Each row of a before or after table is a point. The points were changed in one or more steps. Then noise was added and the rows were shuffled. The steps act on columns, c1 being the first. Name the steps. A step turns or swaps two columns, mirrors them in a line or flattens them onto one, adds a multiple of one to another, or multiplies or shifts one. Angles are multiples of 10 degrees, from the lower column toward the higher: turns from -170 to 170, lines from 10 to 170 but not 90. Use the fewest steps. Two steps may share a column if one is a turn and the other turns, adds or multiplies; they go together, in the order done. Otherwise the lowest column goes first.
In the rows, zero is written as 128.

Before (13 x 2):
[[103  93]
 [156 143]
 [129 118]
 [128 108]
 [169 145]
 [137 108]
 [115 124]
 [ 87 102]
 [128 150]
 [161 118]
 [150 137]
 [ 77 107]
 [112 131]]
After (13 x 2):
[[127 151]
 [160 150]
 [145 156]
 [103  72]
 [137 117]
 [115 112]
 [157 167]
 [132 120]
 [ 91  60]
 [167 183]
 [113 115]
 [ 74  55]
 [129 112]]
Steps: add 1 times c1 to c2

Before (11 x 6):
[[175 148 146 207  68 168]
 [130 119 142 109 113 129]
 [126  98 126 153 104 153]
 [133 111 150 197  93 161]
 [129  99 128 139 118  95]
 [143 114 127 190 107 169]
 [ 99 149 114 125 107 133]
 [162 103 130 192  63 172]
 [127 110 142 164 136 107]
 [ 97 129  90 110 116  81]
 [136 142  81 105 134 136]]
After (11 x 6):
[[126 102 128 144 118  94]
 [133 126 127 191 109 169]
 [147 162 146 202  68 169]
 [127 104 126 159 104 151]
 [129 116 143 110 112 129]
 [129 122 150 199  93 162]
 [117 126  90 109 115  81]
 [141 114 128 193  62 173]
 [127 117 141 167 135 106]
 [132 138  81 102 134 137]
 [117 148 113 122 108 133]]
Steps: multiply c1 by 0.4; turn c2 and c4 by -10 degrees

Before (9 x 11):
[[122 146 137 113 121 129 136 148 134  95 126]
 [171 169 108 109 148 120  77  86 164 201 188]
 [146 204 114 121 180 118  83 133 148 233 193]
 [122 127 143 152 102  97 159 131 131 137 119]
 [107 137 182 149 134 119 126 115 117 114 149]
 [ 99 137 128 151 152 134 157 106 148 123 129]
 [125 164 146 167 133 103 135 114 116  87  98]
 [174 144 112 102 148 135 134 110  83 165 153]
 [ 95 137 116 174 116 109 132 130 118  93 153]]
After (9 x 11):
[[ 70 112 139 150 154 121  78  86 162  96 218]
 [ 80 137 141  75 149 135 134 109 127 116 170]
 [133 126 109 144 105  98 158 130 108 139 135]
 [124 108 125 126 117 129 135 149 145 118  96]
 [141 110 154 128  79 118 125 115 105 103 122]
 [ 74  72 173 142 159 117  82 132 144 102 248]
 [148 104 151 158 135 134 157 106 118 126 123]
 [153 104 112 142 134 109 131 129  83  93 103]
 [113  97 138 136 113 102 134 115  90 141  78]]
Steps: turn c1 and c2 by 150 degrees; turn c3 and c5 by -70 degrees; turn c4 and c9 by -60 degrees; turn c10 and c11 by 70 degrees

Before (9 x 18):
[[143 173 178 175 133  98 120 134 159 188 130 157 115 120 129 107 184 149]
 [120  76  97  91 155 120 156  93 101  89 112  91 150 146 149 171  85 119]
 [ 89 174 167 155  91 116  93 137 151 120 170 112 154 139 152  79 145 177]
 [100 131 165 163 120 163  93 159 145 161 143 152 163 107 122  98 135 139]
 [ 77 131  80  80 153 121 180 115 143  88  84 137 141 157 129 146 128 128]
 [ 70 134 166 162  99 153  94  98 122 139 156 133 100 109 145  77 171 146]
 [105 132 151 164 134 119 110 164 122 122 183 153 100  94 144 107 122 126]
 [ 98 117  91 138 135 145 178  79 150  82  98 136 126 148 163 183  84 133]
 [112  74 108 120 153 139 184 112 148  85 125 104 124 119 118 127  91 160]]
After (9 x 18):
[[114 149 112 127 153  94 187 112 147  85 173 106 100 139 179 137 149 135]
 [ 67 112 167  94  98 111  91  71 124 137 207 136 179 114 123 110 133 150]
 [144 116 178  91 131 115 117 118 159 189 183 156 183  95  84 109 111  96]
 [ 74 126  80 180 155 131 179 128 144  87 134 135 119 148 128 150 114 120]
 [ 99 133 167  89 124 113  95 133 147 162 192 154 116 112 124  86  92 161]
 [ 97  94  90 135 137 121 180 125 152  80 146 134  87 108 145 202 153 147]
 [106 112 149  75 134 133 111 144 123 118 235 154 138 121 124  88 155 121]
 [ 87  96 164 119  90  81  93 101 150 114 218 117 130 101  86  85  98 108]
 [120 114  96 163 155 141 158 126 101  83 160  92  81 144 183 180 131 122]]
Steps: mirror c2 and c15 in the line at 130 degrees; turn c4 and c14 by -130 degrees; turn c6 and c18 by 100 degrees; turn c8 and c16 by -40 degrees; shift c11 by 50; turn c13 and c17 by -120 degrees

Before (10 x 32):
[[120 147 122 125 147 124 137 153 134 154 136 124 166  98 128 122 139 128
  133 138 148 126 147 129 155  72 211 120 122 164  98 130]
 [144 138 132 133 137 111 132 113 102 109 129 119 138 119 110 123 146 170
  140 124 104 193 135 115 145 146 120 123 122 133 158 142]
 [125 147 123 130 141 102 125 134 130 109 142 142 120 122 127 138 131 111
  146 149 129 125 127 109  81 161 114 140 176 163 162 146]
 [154 120 123 135 139 186 119 149 111 108  61 126 142 125 138 120 132 108
  111 118 110 150 145 124 153 181 102 121 145 102 147 135]
 [110 140 124 136 153 119 150 152 107 119 147 117 160 104 114 126 133 150
  122 144 174 169 134 150 135 177 110 171 129 158 161 148]
 [118 126 127 116 120  99 134 123 104 119 120 165 121 119 121 172 148 136
  128 115 119 122 147 114 134 186  97 127 139 154 141 107]
 [114 122 133 133 133 108 158 129 116 111 134 116 129 116 111 127  27 142
  146  97 100 121 199 137 146 166 135 140 156 122 147 140]
 [129 131 138 123 132 123 144 153 133 165 135 137 160 126  94 116 121 148
  130 117 101 119 143 249 137 181 105 140 168 149 117 140]
 [140 123 140 129 142 115  97  54 118 166 146 122 124 117 135 139 128 156
  131 119 147 173 128 134 152  44 160 126 129 150 156 115]
 [110 144 133 133 127 121 107 154 131 111 143 125 179  78 139 129 140 164
  144 104 135 126 157 123 145 175 132 124 132 143 130 105]]
After (10 x 32):
[[123 151 124  96 142 103 127  65 131 105 126 139 119 123 129 138 133 109
  107 153 134 122 128 108  83 161 117 139 101 169 165 147]
 [128 134 138  94 126 124 147  86 134 166 119 136 164 126  93 114 123 149
  125 114 101 119 144 250 139 180 102 139  99 149 118 140]
 [115 122 134 103 136 109 156  87 117 112 134 118 127 116 110 124  34 141
  110  99 103 116 200 137 143 168 138 144 108 122 148 139]
 [144 134 130 103 137 110 130 118 101 106 135 120 132 121 110 122 144 169
  112 126 105 193 140 114 141 145 119 124 136 131 157 142]
 [114 139 121 106 153 120 151  95 112 121 108 115 159 108 112 125 131 152
  124 145 171 168 135 149 138 174 112 175 139 159 160 146]
 [154 115 126 105 139 184 120 184 113 110 181 129 143 122 143 122 135 105
  178 119 110 150 143 126 150 185 104 121  90 101 147 138]
 [114 140 133 105 126 120 105  90 133 112 125 123 173  76 138 130 142 161
  107 103 133 124 153 125 148 177 130 125 136 142 133 102]
 [123 122 129  89 121  97 136  84 104 117 131 167 126 117 123 172 149 136
  135 119 123 122 147 110 134 187  94 128 130 152 141 108]
 [117 147 122  97 147 126 138 106 137 153 121 124 167  95 127 123 136 127
  118 138 148 127 147 127 152  74 208 116 146 162  98 129]
 [140 126 139  96 141 113  95 178 118 169 112 122 127 121 138 141 127 158
  113 119 146 173 129 129 152  43 160 122 106 151 159 111]]
Steps: shift c4 by -30; add -1.5 times c6 to c8; turn c8 and c29 by 160 degrees; turn c11 and c19 by -150 degrees

Before (14 x 64):
[[173 135 129 127 162 140 113 131 122 165 175 103 111 163 129 152 106 113
  129 134 133 112 151 149 115 155 157 142 129 119 103 108 121 109 164 115
  146 123 122 115 114 118  94 115 115 131 131 137 125 109 106 136 112 160
  110 136 142 140  95 113  92 127 107 165]
 [140 106 118 170 112 120 107 127  91 103 131 153 118 106 104 132 143 162
  116 117 136 146 121 135 120 106 106 131 147 141 112 128 141 111 131 148
   95 135 128 115 166 119 107 140 135 110 125 109 148 143 153 134 129 138
  152  99 142 159 104 133 132 108 124 111]
 [131 116 123 131 149 138 111 147 121 121 167 114  91 135  92 161 125 136
  121 108 130 138 118 120 133 144 129 125 117 150 127 143 109 110 131 131
  133 139 127 115 105  88  86 132 137 170 126 139 117 135 109 128 117 161
  120 113 148 160  93 117 111 108 118 151]
 [155 115 122 134 146 142 154 119 117 109 131 114  99  95 115 130 116 160
   96 110 146 137 125 100 130 146 117 125 126 134 129 107 119 112 142 151
  120 145 107 106 141 108  88 132 116 139 119 132 106 141 134 140 116 150
  158 139 164 158 108 132 119 117  94 142]
 [171  96 115  98 137 127  84 144 149 142 154  98 117 153 143 156 132 130
  165 130 125 109 150 123 119 156 149 150 137 115 120 120  99 115 129 127
  132 101 100  90  93 126 115 117 121 159 142 133 114 111 131 132  90 171
  113 149 125 144 100 118 102 131 110 140]
 [111 127 114 135 157 128 117 112 102 124 148 135  93 112 123 145 138 134
  100 112 125 135 135 128 121 106 109 144 121 150 110  91  97 109 145 146
  125 146 109 115 119 118 105 145 114 134 126 143 109 148 136 119 109 145
  145 123 156 186 104 133 127 111 103 109]
 [155  88 123 119 162 145 125 146 135 145 177  97 123 142 150 153 113 127
  149 131 132 109 183 103 116 124 144 153 110 143 118 127 129 117 122 106
  168 121 125 116  99 109 112 104 119 147 158 138 109 113 127 146 107 148
  118 144 127 148  88 107  92 125 128 162]
 [142 120 111 130 113 128  80 110 112 135 109 137 175 117  92  93 149 154
  112 119  93 112 119 128 175  93  94 159 125 126 133 135 124 159 158 161
  112 123 155 129 140 136 133 144 158 121 123 102 153 155 163 113 123 136
  140 131 113 128 126 172 133 123 144 112]
 [162 116 103 114 136 135 113 173 161 167 152 109 133 142 144 157 108 124
  148 117 145 109 154 105 140 135 133 121 138 155 101 106 121  93 155 107
  149  96 125  99 105 105 112 115 116 136 144 139 141 121  91 151 111 143
  116 144 133 149  93 113 113 118  92 138]
 [151 102 119 119 104 125  93 120 107 158  92 151 140 109 113 110 156 123
  137 112 100  80 109 137 160 121 129 154 124 130 144 171 135 144 139 130
  113 103 150 152 132 148 112 163 130  93 147 107 139 170 154 114 136 132
  131 120 113 116  98 141 143 121 137 105]
 [184 119 108 133 119 139  68  93 153 171 115 137 142 100  86 107 154 160
  142 122  90 114 111 148 176  98 126 181 107 110 120 155 136 147 131 105
  124  90 151 152 126 138 148 154 125 113 123 100 158 172 172 115 146 141
  140 120 100 128 123 146 137 147 132 100]
 [120 123 128 146 151 131 153 112 106 126 123 131 110 116 129 130 159 156
  120 122 151 164 107 131 136 107 103 115 147 139 120 135 112 117 136 147
  111 129 121 121 163 102 108 143 131 143 127 153 110 121 117 105 109 149
  160 130 143 157 110 143 120 100 136 112]
 [184  87  84 115 123 123 110 146 139 164 162 165 118 155 137  89 137 135
  152 124 124 113 103 161 157 152 143 177 104 107 129 140 131 152 163 131
  166  97 163 147  89 163 107 168 155 155 155  92 149 169 158 107 144 155
  107 113 114 130 133  98 113 157 163 107]
 [138 115 162 112 106 103 108  97 117 115 125 138 125 103 103 117 158 135
  110 110 101 127 117 129 162  91  86 151 133 144 132 139 138 147 134 144
  111 100 147 123 160 124 135 129 118 113 116 110 159 160 143 105 124 154
  164 136 122 150 100 145 168 140 126 128]]
After (14 x 64):
[[137 105 115 172 111 124 106 117  90  68 133 150 120 107 103 135 141 161
  113 117 139 148 121 133 119 110 150 128 149 138 108 125 138 134 130 143
   93 136 134 113 169 116 106 135 132 157 127 132 146 144 149 136 132 108
  153 103 146 159  56 116 133 110 127 111]
 [133 115 129 131 150 143 111 104 121 111 169 113  88 134  88 165 129 139
  123 105 129 139 115 118 129 144 101 127 119 149 127 144 108 117 132 135
  133 136 130 114 109  87  87 127 116  90 128 151 114 138 112 129 119 105
  121 114 149 161  24 127 110 113 121 151]
 [188  90  81 112 126 120 109 139 142 216 162 162 120 156 133  90 139 132
  155 121 128 112 106 161 162 154  86 174 102 109 135 143 128 101 159 133
  162  93 165 146  84 165 110 174  87 129 154 173 150 172 159 107 143 111
  107 116 114 129 143 121 111 159 162 105]
 [154 117 119 135 148 142 154 119 122  77 132 114  92  95 121 127 117 161
   94 109 149 138 128 100 127 140 126 126 124 136 126 107 115 146 150 152
  125 144 108 105 141 107  89 136 134 119 116 128 106 142 136 138 118 105
  157 138 165 157  73 136 119 116  93 140]
 [141 122 115 126 107 127  77 160 110 144 109 140 175 110  87  97 148 155
  116 120  95 109 117 127 178  92 165 162 122 131 136 124 130 125 160 163
  112 127 156 133 138 136 135 141 150 154 124 144 150 156 165 115 123 101
  142 130 113 130 116  83 130 125 145 112]
 [141 113 161 113 112 100 112 160 122  97 120 135 123 104  99 113 162 136
  106 113 103 129 119 125 165  91 169 149 130 143 133 134 136 146 133 146
  106 104 149 118 159 126 137 129 150 147 120 133 159 160 143 101 128  85
  170 134 121 154  40 129 171 136 128 126]
 [151  98 118 128  99 127  95 149 105 203  91 151 139 114 115 110 156 118
  140 112  97  77 107 143 161 117 124 149 123 131 142 164 132 128 139 135
  104 102 149 154 125 147 109 168 140 168 144 122 141 168 153 111 132 125
  126 122 112 117  35 117 144 122 134 105]
 [121 118 130 147 150 134 154 123 110 126 128 127 114 118 131 128 156 153
  122 118 152 161 112 132 136 106 148 116 142 141 120 129 112 149 136 146
  107 133 123 121 160 101 108 143 141  99 129 121 104 120 120 103 113  96
  156 128 142 158  71 116 118  95 138 116]
 [180 119 107 131 119 139  66 166 155 234 120 134 144  97  85 104 155 161
  140 122  91 112 111 145 178  98 121 180 106 110 121 154 136 153 130 105
  123  89 150 152 127 137 150 156 151 159 126 139 158 169 172 111 144 117
  142 120  98 124 110 123 138 148 130  97]
 [164 116 104 113 134 132 114  76 159 228 148 109 137 140 144 155 109 122
  149 111 148 112 154 105 145 136 111 120 137 155 105 111 123 106 152 101
  158  96 119  99 103 106 113 115 120 115 147 126 145 125  92 149 116 115
  116 143 136 148  22 151 113 117  93 139]
 [109 125 114 135 156 125 119 118 100 117 151 137  93 114 123 139 137 136
  103 112 125 135 135 126 124 102 142 143 119 150 106  89  99 153 143 146
  131 145 112 116 117 118 107 147 141 114 126 120 113 146 139 121 107 107
  144 121 152 181  56 136 129 112 105 109]
 [157  89 121 120 156 142 125 111 134 171 177  93 122 138 149 154 114 130
  145 133 128 108 185 102 116 122  91 156 105 140 114 136 130 120 122 105
  170 117 129 117 103 112 114 103 113 108 155 132 110 113 130 146 110 124
  120 140 129 149  13 142  91 123 129 163]
 [165  98 116  99 138 132  84 104 148 162 152  98 117 155 145 155 134 128
  163 128 126 110 146 121 114 159  64 146 140 112 121 120 101 120 129 129
  132 103  98  86  94 128 115 120 127 100 142 145 114 114 128 134  89 100
  112 146 131 142  41 138 103 128 106 142]
 [173 138 133 125 165 144 114 113 120 220 177 106 109 165 128 152 102 111
  129 137 129 108 152 150 115 160  63 145 126 117 101 113 124 132 165 115
  153 124 122 112 112 122  99 114 123 116 132 120 126 110 104 135 115 115
  114 135 141 142  29 148  93 126 105 168]]
Steps: turn c8 and c34 by -120 degrees; multiply c10 by 2.5; turn c27 and c54 by 150 degrees; multiply c27 by 1.6; turn c32 and c37 by -10 degrees; turn c45 and c60 by -120 degrees; turn c46 and c48 by 140 degrees; multiply c59 by 3
